Each wall is flat, endless, passes through zero and stands at right angles to its row. A trip goes straight from one point to another. Which walls does it cross, in order?

Walls:
(1): [-26   1]
(2): [-41  24]
(3): [-12 -43]
(4): [ 43 -95]
(5): [-72   0]
(6): [ -6 -14]
Trips:
[-34   4] to [-44  48] => 3, 6
[13  8] to [-12  25] => 2, 1, 5
[56 -2] to [ 4 -7] => 3, 6
[-13 -52] to [ 52 -10] => 1, 5, 6, 3
[ 11 -77] to [-24  38] => 5, 1, 2, 4, 3, 6

Walls:
(1): [ 40  -7  -3  -1 -10   7 -37 -60  14 -21  25]
(2): [ 18  29  30  31  -9 -35 -56 -13   3   7 -10]
(3): [ -7  25  13  -3  88 -65  25   7  29 -15 -28]
(4): [-20 -35  27 -45 -10  21   7 -33  28 -29  -6]
(5): [-21   2  -1 -22 -27  40   1 -11   5 -35  27]
Trips:
[ 18  -3  39 -33  30  40 -17 -15  24  50 -17] to [ 33   2 -35 -41  45  -5  17 -15  -3  -2  12] => 2
[ 27 -23 -11 -51   6 -34   5   4  -5  -1  12] to [ 30  27  18  18  -1 -52  13   0  31 -54 -25] => 2, 4
[-50  24  51 -25   2 -51 -72 -20   5  28   2] to [  6 -29  24  43 -89 -21  15 -73 -48  14  54] => 3, 5
[-56 -41 -10  32  53   4  28  61 -13 -17 -29] to [ 27  38 -32 -10  21   6  15 -22 -49  24 -18] => none
[-53  51  24 -17   5  34 -34  26  35  39  48] to [  5  34  28 -18  11 -14 -38 -10 -13  -2  24] => 1, 3
[-24  33  18  18 -44  17   1 -13 -35  36 -58] to [ -8  11 -43 -36  38 -18   6 -29 -17  -8   3] => 3, 2, 1, 4
[-63 -27   5 -55 -14  -7 -36 -83 -52  95 -27] to [  2  -6 -29 -48 -66  -1 -51  12  15 -33  22] => 5

Walls:
(1): [ 26   2  -6  37  50   6  32  27 -25 -45  -1  68  -1  10  55  67 -23   3
  32  45   5 -61  42  28  39  59 -39   5  35  72  39   6]
(2): [ 35   5 -19  23   6  26 -13 -40 -25   0  -9 -19   2   6  41  -4  37  30
  -8  -6  38  34 -22 -28 -31 -29 -25 -21 -49 -36  52  47]
(3): [ 13 -20   7  63  -3   9  13  66  58 -11  11 -45 -38  32  -9   7  41  -7
 -70 -33  19 -48   1  21  54 -25 -10  -3  51  -5 -39 -28]
(4): [  0  28 -37  23 -81  26  -3  -9 -13  38  15   6 -27   9   1  29   1  21
 -31  -7 -30 -29 -18  29  23  22  -2 -66 -50   0  -7 -42]
(5): [-20  15  64 -20   6  -7  64  -3  16 -37 -42  19  35 -13  -9  11  47 -55
  10  15 -18  22  -2 -56  -9   0  -7 -34  20  21 -11  12]
(6): [ 36 -14 -17  11  26  41  -7 -27 -10  48 -12  56  64   6 -33  13  81   3
 -37  17 -26  48 -21  34  30  71   4  14  15  13   6 -88]
(7): [ -3 -23 -13  -8  -3 -11 -15 -29 -30  -3 -19   8 -13  11   9  29 -57  -7
 -28   9  11 -34  22 -21 -34 -12  55  24   7 -50  32 -33]
(8): [ 33  11 -10   2  35  39  -1 -27 -24  67  12 -49 -46   6 -22  18 -40  42
 -39   3  22  15 -44  27  30  39  -3  24 -52  -7 -19 -16]
(9): [-35  14 -37 -17  42 -37  -2 -42 -12   3   6  -4 -73 -16  24   4  11  27
 -12  24  37 -50  20  -3  41 -24  23 -17  17   6 -16 -45]
(10): [-29  23  26 -26  22  19  20 -45 -23  25  60  25  10  44 -11  64 -34 -34
 -49 -12 -95 -40  41  -3  -1  28  12  -5   6 -17  10  -1]
Trips:
[  6  -7  44 -16 -15  -9   7  18 -11  23 -25  29  46  43  21  -5 -80   1
   2  35 -39 -11 -42 -22  23   9 -40  38 -26   8 -22 -59] to [  7 -20 -22 -17  -7  -8   9  16 -33  -4 -34 -40  39  66 -18  -8  33 -15
  48   5 -39 -12  -4  -4 -52  35  14 -55  34 -42 -50 -11] => 8, 1
[  9  -7  32 -36 -16  -8   0  26  22  43  31  14 -46 -19  20  35  -5 -66
 -22 -45 -67 -12  34  -4 -21 -16 -16 -72  -3  -5  23 -12] to [  6 -36 -18   0  52 -92  -4   6  -3  49  32  40  -7  13  -2 -25  38 -39
  32 -14  21  -7 -29 -22  -7 -24 -46  16  49  -9  17  30] => 7, 9, 4, 1, 10, 2
[ 55   0 -81   1  46  16  -7  30 -12  -9 -40  36  30  -3  17 -35  -8  15
  -7 -50  -6  -6 -25 -17 -12  -2   6  27  -6 -14 -12  13] to [-13   8  11   0   6  -3 -70 -24 -18   1  18  -4  15  18  -5 -32 -77  19
  35  30  23 -40   6  57  40  -1 -13  22  29  59 -33  -4] => 2, 9, 6, 7

Walls:
(1): [  5   9  26 -42  11  33  17   7   9  -3 -23 -21  20  17  14 -45  25  26
  26  33  20 -12  13 -10  15  24 -46  35   3  23  47 -23  57 -29  13  19
  14  -7 -43 -19   4  24 -64 -25  -7  -6  44 -37]
(2): [-38 -10  54 -13  33 -14  27 -22  -7 -19  -2  18  31 -18  26 -16   2 -24
 -39  30  -6  -3  22  26 -37 -19   8   3  -4 -21 -42  -9  41   6 -19  74
  39  -8  25  30  13   4  30  -1 -28  -6 -24  15]
(3): [  1  11  20 -21  37   4  16 -27 -44   6 -14  41   5 -34  30 -27  11   6
  -2  44  28 -32 -10 -34  -3 -28 -45 -25 -24  29  26 -53  -4 -50 -35  14
 -18 -15  -1   4   4   8 -13 -25 -40   1 -27   1]
(4): [ 16  16 -41  22  24 -88  -2   0  21  11  10 -34 -18 -22  -7 -24 -12 -15
 -41  -4  -6  11 -26  10 -36 -32  32  38 -13   8  -8  -9 -16 -36 -26  58
  43 -66   1 -62  -9 -10 -29   0  29  40 -13   1]
(5): [ 24  15 -23 -37  -5 -15 -15   6 -55 -28  15 -61  -7 -23  48 -15   0   5
 -14 -36  10   7 -34 -20  -2 -32  -3  41   7  16  15 -16 -14  -8 -42  35
  31  28 -17  57 -36 -18 -10 -26 -13 -12   8  -8]
(6): [ 19 -31 -13 -32  40  18   3 -28   4  60 -22   8 -27  39  43  17  24 -14
 -33  35  30 -17 -25  23   2 -12 -42  25  27  17  34 -10  13  -3  15 -42
  17  -2  16  -6 -20 -31   0  28 -22 -15 -13 -24]
(7): [  5 -30 -19 -15  38 -15   0 -27  13  16  -4 -11  18   1 -28 -17  15  -8
 -23  -7  30 -70 -39  11 -44 -11  -2  30  11   5  12 -20  10  19  48   3
 -27  -2  48 -23 -18   8  -5  14   6  30  -6  21]
(8): [-18 -14 -50 -13  -1  27   7  -9   0 -22 -17  -3  33 -64  40   6  34 -30
 -40  -8  19  10  18  12  52  38   6 -13 -10 -43  25  18 -27 -23   8  16
 -21 -14   8  11 -42  -3   2   3  37  66 -10  19]
Trips:
[ 16 -10 -31 -22  20  13 -21   2 -30   3 -33  54 -27  -2  -6 -33  -4 -13
  38 -12  31   7  16  25 -38 -37 -40 -47  -5  -7 -50 -11  -7  23  34  13
 -22  24   7  -9  26   4  21 -30 -16  60   2  20] to [ -6  15 -21  26   4   0 -38   0  -3 -39  -9 -12   9 -31 -10 -13  10  63
   4  18  32  11  56  20 -25 -17 -11  58  -5  10  32 -15 -61 -24  68  66
  -2  -7  77   5 -29  22 -36   7  16   8 -37 -50] => 8, 4, 1, 5
[ 31  32  -5  -5  -5  11 -30  17   1 -37  66 -76   4  -9  20  38  16  -6
  11 -25  -5  40   4   4  17  19 -28 -14  37  -3  12  15 -26   3  15  21
   2   5  41 -21  23  41  70 -15  -1  39  10 -18] to [-41  17 -15  -8 -23   9   4  31  29  34  -3 -34 -22  54  62   3   5  17
  -7  10 -45  10   3  37 -12  38  -8  -8 -17 -15  71 -19 -20  48 -13 -20
  -1 -12  44  33   7 -14  21  37   5  -4  56 -24] => 6, 1, 5
[  4  12 -27 -42 -12  -7  -7  22 -44 -39  26 -38  -2  24  -6  10   2  14
  42  -9  20 -35 -27   9 -35  40  48 -55   0 -23  -5 -12  36  -3 -53 -17
  36 -43 -58   1  20  23 -35   1 -49   8  26 -46] to [ 14   4   0 -26   3  24  28  23  -5  10   4 -32  36   8  38   7 -35 -26
 -38 -42 -45  36 -24  16 -15  -1  29   4  35 -32 -12  11  17 -25 -35 -24
   5 -25  35  50  27  20   1 -14  15  37  31  33] => 3, 2, 8, 1

Walls:
(1): [ -1   0 -67  59   5 -41 -43  -5  -4  17 -45  49   0 -41 -16  36 -12  30
 -30  14 -30 -10 -40   3 -18 -40  24   2 -15  -4  26  -9  -4  -1 -79 -19
   9  14  -9 -12  13 -12  67 -31  -2 -23  18  23]
(2): [ -2 -17  -9  17  16 -34 -50  -5  31  34  50  46 -12  55  -3  55 -15 -24
  -3  41   8   5  17 -36 -16  -3   7 -28 -34 -69  -5 -28  30 -14 -42   6
   4 -12  16  33  56 -11 -26  -3  20   0  -1  16]
(3): [ 34 -14  13  14  17 -19 -67   4 -34  39   3 -24  31 -37  13  44 -61  39
  18 -20 -19  64   5   9 -14  -3   7  19  18 -20 -24  29 -18 -16  46 -25
  40  21  62 -29  -5  -7  28  38 -43 -21   3 -13]
(4): [  5 -68 -11  36  40 -18 -12   3  13  37  -7 -10 -38 -24  24 -13  39  13
 -35   1   3  26  -1 -66  -8  30 -11 -43 -38  48 -25  24  26  20 -10 -18
 -26  11  46 -12  -4 -49 -17  -4 -48  19  20 -45]
(5): [ 22 -13  -3 -41  45 -12  -8  11  -6 -11 -25  -7 -70 -19 -10 -14  53   8
  -8 -34  17   1  -8  10 -13 -45  -3  19  -2  11 -27 -74 -85   0  -4 -28
  14 -44 -17  39  -7 -65   2   5  23  33  13  -6]
(6): [-22 -31  32 -27  22 -31  31  41  38  41   3  18  13 -12   8   8  28  34
   4  16  23 -10  -6  -3 -13  13 -38  -7  25  12  35  -8 -47  46  -6 -31
   8  -6   4 -45  40  -7  -1  -8  22  13  28  36]
Trips:
[ 37  37 -17  -8 -11  44 -26  46   5  -6 -31  49  38   2  26  -6  -7 -53
  -8  11 -19 -28  -2  25  -3  -8 -23  42   2 -17 -54  11 -26 -28  22 -33
  23   0  17  -3  16 -15  52  -5   8  24 -60 -27] to [ 60   7  42 -18  35  42 -27  21   2  -5 -15 -44 -14  45  10  -3  12  -8
  19   8  44   0   0 -21 -38  13   0  12  10  19   4   1 -36 -23  10  48
  -6   8 -46  15 -22 -25 -45  -9  37 -95  24 -24] => 1, 3
[ 39 -13  15 -17 -21  14 -14  32 -23   0   6  17   0   0 -14  -8 -35 -41
 -35  17  37 -11  -5   6  48  -2  22 -20 -10   6 -30 -20  18  65  -2  45
  17   8 -11  -7 -20 -19  -7  40 -21   8  30  -4] to [ 46   2  12   0  51  -6  21 -10  14 -24  -1  52  25 -41 -79  67  -4  46
  67  20 -26  -4 -67 -44 -17   3  37 -71 -13   7 -12 -28   4   5 -21 -19
 -27  34 -89   4 -43  29 -39  14  -8  70  -7  33] => 5, 1, 6, 4
[-22 -39  20  19  14 -21  12  22   3  28  15  14 -65  23  15 -48  36 -32
  14   2 -10 -26  53 -54  17  11 -33  41 -38 -62 -55 -26  35 -14  19  41
   9 -15   1   0  18  -6  20 -18  73   0  -1   6] to [-23   9 -24  11   8  27 -64 -11 -18 -25  17 -13  45 -34  -9  23  23 -16
 -63 -47 -28  17 -11   7  -1  14 -30  -9   7  33  22  15 -13   8 -29  21
 -30 -13  49   6 -19  -2  29 -22 -10 -52  13 -31] => 6, 1, 5, 3, 2
[-40 -40  -9 -32  62  14  31   0   9 -29  26 -28 -21 -40 -42 -47  23 -39
 -39   2 -34  17 -13 -44 -15  13  15  11  37   4  30  10 -25   2  35  -3
  23  40 -19  -4  32 -14 -28 -23   6  33  13  56] to [ 25  12 -11 -12 -27  69   4  18  33   3  18  -7   0 -35 -69  33 -23  16
   7 -26 -39   3 -27  30 -19   2  21  41  23 -51  30   7  41 -26  51 -15
 -48  -3  45 -44 -31 -44   1  24   3  53  35  54] => 4, 3, 5, 6
[-33   1   9 -39  -6 -32  36   4  -6  14 -14 -39  22 -25  15 -11  -4   5
  -7 -13  20  18 -59  38 -31  15   0 -33 -22  56  -8  34   3  53  12   2
  35   8  13  43 -11 -39  35 -10 -25   1  68  32] to [-49  57  59 -31  33 -24  23 -63   9 -30 -17 -16  56 -22  13 -51   0  38
   0 -35  28 -17  15 -17  -3 -23   9   3 -31 -23 -61 -48  11  -7  59 -56
  15   4 -39  78 -15  28  -4 -25   6  25  11  67] => 1, 3, 4, 6
